Rows are points. Each copy is the shape, with its points in the same order, turned, moved and blurred by noise. Is it also mirrored, or only turned?

Shape (6 x 2):
array([[-0.41, -0.24],
       [ 0.42,  0.38],
       [-0.32, -0.10],
       [ 0.17, -0.47],
       [ 0.26, -0.38],
       [ 0.34,  0.67]])
Copy 1 (6 x 2):
array([[-0.24, -0.12],
       [ 0.65,  0.36],
       [-0.07,  0.06],
       [ 0.24, -0.44],
       [ 0.34, -0.32],
       [ 0.66,  0.69]])
Copy 1 is: only turned
Copy 2 (6 x 2):
array([[-0.69, -0.10],
       [ 0.16,  0.28],
       [-0.62, -0.04],
       [-0.17, -0.58],
       [-0.08, -0.45],
       [ 0.25,  0.56]])
Copy 2 is: only turned

Shape (8 x 3):
array([[-0.08,  0.57, -0.10],
       [ 0.28, -0.29, -0.09],
       [ 0.22,  0.34, -0.50],
       [ 0.19, -0.21, -0.50],
       [-0.27,  0.58,  0.07],
       [-0.41, -0.49, -0.18],
       [-0.25,  0.96,  0.28],
       [-0.06,  0.30,  0.54]])
Copy 1 (8 x 3):
array([[ 0.23, -0.24,  0.66],
       [ 0.06, -0.31, -0.28],
       [ 0.53, -0.58,  0.32],
       [ 0.52, -0.43, -0.22],
       [ 0.17,  0.01,  0.72],
       [ 0.45,  0.24, -0.33],
       [-0.04, -0.01,  1.08],
       [-0.31,  0.03,  0.49]])
Copy 1 is: only turned
Copy 2 (8 x 3):
array([[-0.04,  0.57, -0.11],
       [ 0.29, -0.31,  0.03],
       [ 0.48,  0.39, -0.24],
       [ 0.51, -0.13, -0.33],
       [-0.29,  0.51, -0.12],
       [-0.11, -0.48, -0.52],
       [-0.48,  0.88,  0.11],
       [-0.44,  0.19,  0.34]])
Copy 2 is: only turned
Copy 3 (8 x 3):
array([[ 0.26, -0.10, -0.40],
       [-0.25, -0.50,  0.23],
       [-0.28, -0.04, -0.38],
       [-0.49, -0.15,  0.14],
       [ 0.51, -0.05, -0.33],
       [ 0.05,  0.02,  0.65],
       [ 0.81, -0.11, -0.66],
       [ 0.61, -0.58, -0.09]])
Copy 3 is: only turned
Copy 4 (8 x 3):
array([[ 0.33,  0.50,  0.10],
       [-0.11, -0.19, -0.36],
       [ 0.56,  0.09, -0.23],
       [ 0.30, -0.37, -0.28],
       [ 0.18,  0.53,  0.30],
       [-0.15, -0.47,  0.26],
       [ 0.19,  1.00,  0.33],
       [-0.38,  0.56,  0.03]])
Copy 4 is: mirrored

Shape (9 x 4):
array([[ 0.61, -0.07,  0.13, -0.63],
       [-0.46,  0.01,  0.17, -0.24],
       [-0.60, -0.43, -0.60, -0.33],
       [-0.27,  0.58, -0.28,  0.06],
       [-0.47,  0.27,  0.02,  0.33],
       [ 0.22,  0.21, -0.07, -0.73],
       [ 0.65, -0.08,  0.30, -0.06],
       [ 0.50, -0.44, -0.20,  0.48],
       [-0.20,  0.29, -0.55,  0.24]])
Copy 1 (9 x 4):
array([[-0.63, -0.66,  0.00, -0.26],
       [-0.17,  0.36, -0.22, -0.48],
       [-0.35,  0.67,  0.61, -0.31],
       [ 0.52,  0.08,  0.06, -0.32],
       [ 0.37,  0.40, -0.26, -0.12],
       [-0.33, -0.43,  0.16, -0.61],
       [-0.41, -0.56, -0.31,  0.21],
       [-0.28, -0.08,  0.07,  0.76],
       [ 0.43,  0.20,  0.32, -0.02]])
Copy 1 is: mirrored
Copy 2 (9 x 4):
array([[ 0.90, -0.38, -0.09, -0.11],
       [-0.05,  0.13,  0.21, -0.37],
       [-0.48, -0.17, -0.47, -0.54],
       [-0.33, -0.48,  0.54, -0.03],
       [-0.43,  0.00,  0.51,  0.11],
       [ 0.55, -0.51,  0.11, -0.43],
       [ 0.70, -0.13,  0.02,  0.40],
       [ 0.12, -0.15, -0.43,  0.75],
       [-0.48, -0.56,  0.15,  0.13]])
Copy 2 is: mirrored
Copy 3 (9 x 4):
array([[ 0.24, -0.68, -0.31,  0.05],
       [-0.50, -0.08,  0.33,  0.09],
       [-0.31,  0.31,  0.07,  0.90],
       [ 0.12,  0.02,  0.85,  0.17],
       [-0.21,  0.31,  0.71, -0.09],
       [ 0.11, -0.71,  0.12,  0.29],
       [ 0.39, -0.23, -0.15, -0.39],
       [ 0.53,  0.54, -0.26, -0.21],
       [ 0.29,  0.31,  0.68,  0.34]])
Copy 3 is: mirrored

Shape (9 x 4):
array([[ 0.45, -0.59,  0.17,  0.42],
       [-0.38,  0.17,  0.07, -0.31],
       [ 0.69, -0.03, -0.06,  0.02],
       [-0.27,  0.36,  0.27,  0.86],
       [-0.47,  0.55, -0.06, -0.05],
       [ 0.11, -0.50,  0.11,  0.43],
       [-0.26,  0.74, -0.60,  0.01],
       [-0.34,  0.24, -0.10,  0.19],
       [-0.17,  0.16, -0.16,  0.26]])
Copy 1 (9 x 4):
array([[ 0.30,  0.12,  0.61,  0.30],
       [-0.36, -0.20, -0.43, -0.07],
       [ 0.15,  0.03,  0.55, -0.39],
       [-0.91, -0.35,  0.44,  0.49],
       [-0.65, -0.53, -0.29, -0.25],
       [ 0.13, -0.11,  0.45,  0.49],
       [-0.53, -0.94, -0.04, -0.57],
       [-0.49, -0.51, -0.01,  0.10],
       [-0.30, -0.49,  0.13,  0.01]])
Copy 1 is: mirrored
Copy 2 (9 x 4):
array([[ 0.26, -0.56,  0.22, -0.63],
       [ 0.13,  0.31, -0.18,  0.30],
       [-0.05,  0.07,  0.01, -0.79],
       [-0.08, -0.03,  0.96,  0.19],
       [ 0.03,  0.59,  0.20,  0.40],
       [ 0.38, -0.45,  0.30, -0.32],
       [ 0.20,  1.05,  0.36,  0.03],
       [ 0.22,  0.32,  0.34,  0.17],
       [ 0.24,  0.27,  0.38, -0.02]])
Copy 2 is: only turned

Shape (9 x 6):
array([[-1.04,  0.20,  0.09,  0.06, -0.30, -0.36],
       [ 0.69, -0.04,  0.76, -0.15,  0.29,  0.12],
       [ 0.43,  0.03, -0.11,  0.37,  0.08, -0.52],
       [ 0.35, -0.57, -0.20,  0.44, -0.67, -0.11],
       [ 0.56, -0.52, -0.40, -0.53, -0.27, -0.53],
       [ 0.21, -0.50, -0.62,  0.52, -0.06,  0.29],
       [ 0.06,  0.34, -0.03, -0.18,  0.08,  0.27],
       [ 0.16, -0.37,  0.51, -0.31,  0.00, -0.19],
       [-0.15, -0.32,  0.53, -0.08, -0.25,  0.08]])
Copy 1 (9 x 6):
array([[-0.42, -0.14,  0.06,  0.27, -0.48,  0.86],
       [ 0.03,  0.02, -0.12, -0.09,  1.00, -0.30],
       [-0.20, -0.02,  0.06, -0.38, -0.13, -0.51],
       [-0.27, -1.03, -0.28, -0.11, -0.17, -0.43],
       [ 0.15, -0.26, -0.02,  0.50, -0.25, -0.95],
       [ 0.29, -0.65, -0.71, -0.46, -0.33, -0.22],
       [ 0.45, -0.07,  0.07, -0.13,  0.19,  0.20],
       [-0.22, -0.06, -0.17,  0.46,  0.45, -0.23],
       [-0.27, -0.38, -0.23,  0.31,  0.43,  0.14]])
Copy 1 is: mirrored
Copy 2 (9 x 6):
array([[-0.13, -0.65, -0.99,  0.24, -0.37,  0.20],
       [ 0.05,  1.16, -0.22,  0.01, -0.31, -0.05],
       [-0.49,  0.21, -0.10,  0.03, -0.34, -0.61],
       [-0.60,  0.09,  0.07,  0.51,  0.47, -0.23],
       [-0.14,  0.08,  0.65,  0.68, -0.41, -0.08],
       [-0.43, -0.10,  0.30, -0.28,  0.50, -0.14],
       [ 0.40,  0.14, -0.28, -0.15, -0.19, -0.18],
       [-0.17,  0.55, -0.20,  0.35, -0.40,  0.29],
       [-0.12,  0.37, -0.49,  0.32, -0.02,  0.39]])
Copy 2 is: only turned
Copy 3 (9 x 6):
array([[ 0.04,  0.32,  0.02,  0.39,  0.95, -0.34],
       [-0.15, -0.98, -0.13,  0.20, -0.52, -0.58],
       [-0.41, -0.42, -0.05,  0.28, -0.15,  0.42],
       [-0.80,  0.02, -0.16, -0.62, -0.06,  0.08],
       [-0.06, -0.33, -1.06, -0.29, -0.15,  0.22],
       [-0.34,  0.36,  0.15, -0.50, -0.52,  0.24],
       [ 0.39, -0.34,  0.05, -0.04,  0.10, -0.18],
       [-0.21, -0.41, -0.62,  0.19, -0.08, -0.56],
       [-0.33, -0.27, -0.29, -0.05,  0.15, -0.75]])
Copy 3 is: mirrored
Copy 4 (9 x 6):
array([[-0.97,  0.26, -0.03, -0.33,  0.52,  0.44],
       [ 0.53, -0.03, -0.53,  0.16,  0.22, -0.53],
       [ 0.09, -0.27,  0.36, -0.46, -0.11, -0.40],
       [ 0.02, -0.96,  0.24, -0.10, -0.04,  0.22],
       [ 0.47, -0.50, -0.21, -1.04,  0.14,  0.11],
       [ 0.36, -0.48,  0.54,  0.09, -0.06,  0.57],
       [ 0.14,  0.23, -0.29, -0.19, -0.20,  0.22],
       [ 0.34, -0.18, -0.44, -0.22,  0.62, -0.15],
       [-0.21, -0.23, -0.47, -0.03,  0.60,  0.05]])
Copy 4 is: mirrored

Shape (11 x 8):
array([[ 0.28, -0.03,  0.11,  0.33, -0.35, -0.13, -0.28, -0.26],
       [-0.31,  0.81,  0.47, -0.52, -0.09,  0.43,  0.15,  0.29],
       [ 0.08, -0.39,  0.05,  0.13, -0.18,  0.06, -0.66, -0.47],
       [ 0.41, -0.57,  0.35,  0.91, -0.27,  0.44, -0.43, -0.27],
       [ 0.59, -0.27,  0.05,  0.21, -0.19,  0.12,  0.15, -0.61],
       [-0.11, -0.73,  0.28,  0.23, -0.52, -0.05,  0.10, -0.35],
       [ 0.11, -0.17,  0.48,  0.36, -0.03, -0.11, -0.25, -0.46],
       [-0.57,  0.30, -0.22,  0.39, -0.43, -0.28,  0.45, -0.47],
       [-0.54,  0.08, -0.51,  0.09, -0.48,  0.25,  0.30, -0.29],
       [ 0.29, -0.23,  0.04,  0.31, -0.72, -0.09, -0.20,  0.02],
       [-0.53,  0.83,  0.00, -0.61,  0.59,  0.08,  0.41,  0.90]])
Copy 1 (11 x 8):
array([[ 0.23,  0.18,  0.04, -0.27, -0.13,  0.43,  0.05,  0.30],
       [ 0.57, -0.23,  0.31,  0.13, -0.46, -0.59, -0.50, -0.57],
       [-0.05,  0.31,  0.34, -0.41, -0.28,  0.16,  0.42,  0.45],
       [-0.11, -0.02, -0.10, -0.35, -0.48,  0.89,  0.79,  0.07],
       [-0.16, -0.05,  0.12,  0.30, -0.19,  0.57,  0.09,  0.48],
       [ 0.06,  0.28, -0.47,  0.04, -0.48,  0.09,  0.42,  0.57],
       [ 0.28, -0.24,  0.10, -0.28, -0.39,  0.31,  0.30,  0.53],
       [ 0.71,  0.14, -0.34,  0.27,  0.50, -0.24,  0.18,  0.32],
       [ 0.20,  0.42, -0.11,  0.38,  0.37, -0.39,  0.28, -0.08],
       [ 0.14,  0.49, -0.27, -0.23, -0.25,  0.47,  0.01,  0.11],
       [ 0.21, -0.61, -0.01, -0.24,  0.07, -1.16, -0.89, -0.66]])
Copy 1 is: only turned
Copy 2 (11 x 8):
array([[ 0.10, -0.18,  0.30,  0.06, -0.26,  0.41, -0.11, -0.25],
       [-0.42,  0.43, -0.41, -0.17,  0.75,  0.39,  0.56,  0.01],
       [ 0.39, -0.26,  0.27,  0.24, -0.37, -0.08,  0.18, -0.14],
       [ 0.38, -0.18,  0.46, -0.37, -1.02,  0.27,  0.36, -0.52],
       [-0.23, -0.32,  0.67, -0.04, -0.46,  0.31,  0.07,  0.08],
       [-0.41, -0.49,  0.12,  0.21, -0.63,  0.01,  0.14, -0.50],
       [ 0.06, -0.29,  0.52, -0.13, -0.16,  0.06,  0.16, -0.52],
       [-0.71,  0.32,  0.39,  0.67, -0.03,  0.40, -0.13, -0.64],
       [-0.61,  0.49,  0.04,  0.73, -0.32,  0.30,  0.17, -0.17],
       [ 0.01, -0.25, -0.10,  0.10, -0.54,  0.52, -0.21, -0.27],
       [-0.74,  1.02, -0.52, -0.42,  0.96, -0.11, -0.09,  0.12]])
Copy 2 is: mirrored
Copy 3 (11 x 8):
array([[-0.15, -0.37, -0.41,  0.08, -0.09,  0.34,  0.24, -0.26],
       [ 0.12,  0.79,  0.00, -0.20, -0.60, -0.42, -0.19, -0.12],
       [-0.04, -0.55, -0.23, -0.13, -0.13,  0.73, -0.11, -0.06],
       [-0.03, -0.25, -0.55,  0.45, -0.21,  1.16,  0.27, -0.42],
       [-0.70, -0.08, -0.67,  0.06,  0.14,  0.48,  0.19, -0.11],
       [ 0.21, -0.22, -0.39,  0.14,  0.55,  0.61,  0.12,  0.18],
       [ 0.04, -0.30, -0.46, -0.03, -0.16,  0.53,  0.41,  0.20],
       [ 0.13, -0.17, -0.77,  0.49,  0.15, -0.49, -0.13,  0.42],
       [ 0.05, -0.04, -0.59,  0.58,  0.16, -0.18, -0.66,  0.19],
       [ 0.08, -0.37, -0.48,  0.26,  0.23,  0.19,  0.16, -0.57],
       [-0.06,  0.53,  0.71,  0.12, -0.55, -1.05, -0.07,  0.15]])
Copy 3 is: only turned
Copy 4 (11 x 8):
array([[ 0.12, -0.23,  0.38,  0.12, -0.40,  0.43, -0.05,  0.03],
       [ 0.79, -0.43, -0.53, -0.08, -0.47, -0.73, -0.15,  0.14],
       [-0.23,  0.19,  0.52,  0.28, -0.35,  0.18,  0.07,  0.33],
       [-0.58, -0.75,  0.67,  0.49, -0.19,  0.35,  0.15,  0.13],
       [ 0.13, -0.26,  0.61,  0.46,  0.03,  0.35, -0.51, -0.07],
       [ 0.21, -0.18,  0.45,  0.39,  0.37,  0.38,  0.29,  0.35],
       [-0.15, -0.19,  0.02,  0.36, -0.18,  0.44, -0.05,  0.17],
       [ 0.59, -0.26,  0.07, -0.54,  0.22,  0.51, -0.33,  0.62],
       [ 0.52, -0.23,  0.50, -0.49,  0.21, -0.12, -0.25,  0.68],
       [ 0.34, -0.37,  0.67,  0.07, -0.26,  0.37,  0.28,  0.01],
       [ 0.65, -0.11, -0.79, -0.85, -0.10, -1.03, -0.13, -0.36]])
Copy 4 is: only turned
